Each wall is flat, endless, passes through zero and stands at right angles to its row. A trip goes straight from one point to another. Which walls does it cross, in order?
(in the rows, 128 means zero)

Walls:
(1): [88 87]
(2): [117 115]
(3): [112 106]
(4): [136  85]
Trips:
[ 95 173] to [112  83] -> 1, 2, 3, 4
[171 118] to [157 165] -> 4
[46 96] to [130 176] -> 4, 3, 2, 1
[ 85 198] to [154 157] -> none
[85 82] to [ 52 153] -> 4
[139 164] to [123 142] -> none
[151 116] to [171  83] -> 3, 2, 1

Walls:
(1): [197  80 123 157 192 161  81 118 164 129 172 139]
(2): [155 127 161 146  82 130 130  73 122  70  68 107]
(3): [132 100 154  31  97 118 110 152  64 163 173 185]
(4): [132 196 137 121 125  69 126  68  73  59  74 172]
(5): [127 152 114 150 132 136 102 149 135  80 140  94]
(6): [ 89 170 119 122 187 113 151 171 117  99 145 141]
(7): [119 112 104  92 142 112 156 108 134 145 107 137]
(8): [142 161 132  97 249 151 123 129 107 136 131 116]
(9): [161 117 124  73 108 114 139 133 107  83 160 165]
Trips:
[102 114 163 148 145 115 154 134 139  73 150 157] to [174 133 102 173 114 103 145 112 134  56 153  74] -> 6
[117 150 134  74 125 150 137  96 134 145  87 105] to [178  86 109 169 148 102  84 170  88  79 128  66] -> 3, 5, 1, 7, 4, 9
[ 99 148 135  66 134 152  98 102  58  56  99 163] to [112 120 132 111 142 140 131  97 109  87 154  88] -> 7, 3, 1
[103 196  96  76 114 109 159 139 127  80 164  91] to [158 159 136 132 149 106 121  64 148 145 176 137] -> 3, 1, 5, 6
[ 91 131 155  93  97 197 162 140 125 117 120 153] to [155 117 108 101 125 151 118  56  91 117 103 131] -> 6, 4, 8, 1

Walls:
(1): [166  72  76 142 135  94 106 139 144  82  99 119 104 148  84 165 185  99
  63 119  44 118 133 146 176 135 135  91 160  62 149 117 105 151 119 146
 135 109  72 151  79 165 138 118 143 131  72 136]
(2): [139  26 151 110 132 152 131 159 174  35  70  97 179 106 149 166 169  94
 144 154  86 161 139 120 125  66 131 143 136  74  58 141 178 130 131 133
 116 133 126 167 123 106 144 126 123 135 150 170]
(3): [126 131 160  94 141  72 137 162 189  55 129 117  60 195 116 100  88 110
 156 162 136 117 159 161 179 114  39 117 133 130 177 155 113 174 111  97
 129 105 151 185 145 149 153 167 106 172 107 103]
(4): [127 193 150 141 123  78 134  90 125 132 131 154 169  90 140 119 115 108
 100 144  92 115 175 134 142 158  90 174 114 106 130 126  91 140 122 171
 148 148 114  73 131 119 156 149 181 137  97 138]
(5): [135 101 194 100  79 107 130  75 139 146 117 113 158  96 128  47 193  84
 138 173  63  74 129 184  86 112 108 140 124 139 129 158  82 129 139 170
  80  91 167 140  73  68 153 204  61 123  88 109]
(6): [138 122 170 111 116 177 188  89 178 128 131 103  97 128 118  81 101  94
  99 136 142 157 124 109 141 152 158 146 139 157 123 181 189 152 131 210
 190 133 152 180 131 105 140 136 128 143 129 147]
(7): [144 155 128  86 105 163 149 132 134  98 158 104 142 144 118 112 153 111
 132  48 183 207 121 174  80 157 137 149 159 134 132  78 135 110 156 156
 149  48 135 174  61 207  82 121  90 149 103  66]
(8): [111 164 125 146 140 181 177 156 158 115  76  92 106 152 174 172 148 192
 139  85 103 152 119 149 127 121  82 129 115 120 132  59 109  89  95 107
 176 132 133 159 134 123 147 174  98 106 109 129]
(9): [179  97 121 195  94 199  80 100  55 159 163 143  93  66 119 144  82 168
 190 135 178  78  79  83  97 167 115  83  81 123  71  95  77 148 141 119
 126 179 149 137 113  76  83 175 135 141 195  80]
(10): [126 143 155 152 130 120  83 153  50  80 129 146 153 103 121 161 174 142
 130 102 168 104 153 130  92 107  84 162  78 139  94  87  73 118  62 162
 143 125 116 105 147 173 138 209  81 133 135  65]
Trips:
[165  75  93 181 158 169 123 120 142 141 115  77 134  40 122 143 103 126
 150 119 131 139 168 113 222 126 111 164  84 148 111 119 129  63  59 158
 122 100 169 140 110 103 175 149 110 114 142 137] to [107 171 196  86  50 153 111 114 145 107  89 217 141 128  98 156 105 129
 146 130 176 114 119 168 128 134 131 131 102 144  86 108 171 145 159 158
  80 114  89 139 188  75 124  93 120  94 134  94] -> 8, 7
[124 109 135 120 136 199 128 102 226 134 163 144 126 172 127 156  87 134
  98  80 127 103 114  80 131 146 157 138 177 107 123 166 217 220  91 105
 135 103 161  84 101 148 155 118 117 100 111  98] to [149 102 127 143  78 129 112 104 179 176  84 145 110 114 140 123 114 102
 147 156 146 116 133 108 159  93 145 176 128 141  43 168 168 104 199  92
 122 105 130 145 134 171 164 136 112 135 137 121] -> 1, 7, 5, 3, 9
[103 112 144  94  60 145 153 100 183 112  56 110  92 128 116 176 112 174
  82 112 105 106 132  90 123  82 146  96  79 103  80 177 144 169 154 144
 181 152  83 168 131 188 117 155 191 133 134 136] to [160 143 133 119 123 132 131  94 140 121 107 142 140 133  74 157 130 144
 116  84  82  91  95  99 172 104 165 176 135 143 170 131  99 108 113 145
 178  93 110 135 152 137 158 131 149 174 136 119] -> 4, 10, 3, 2
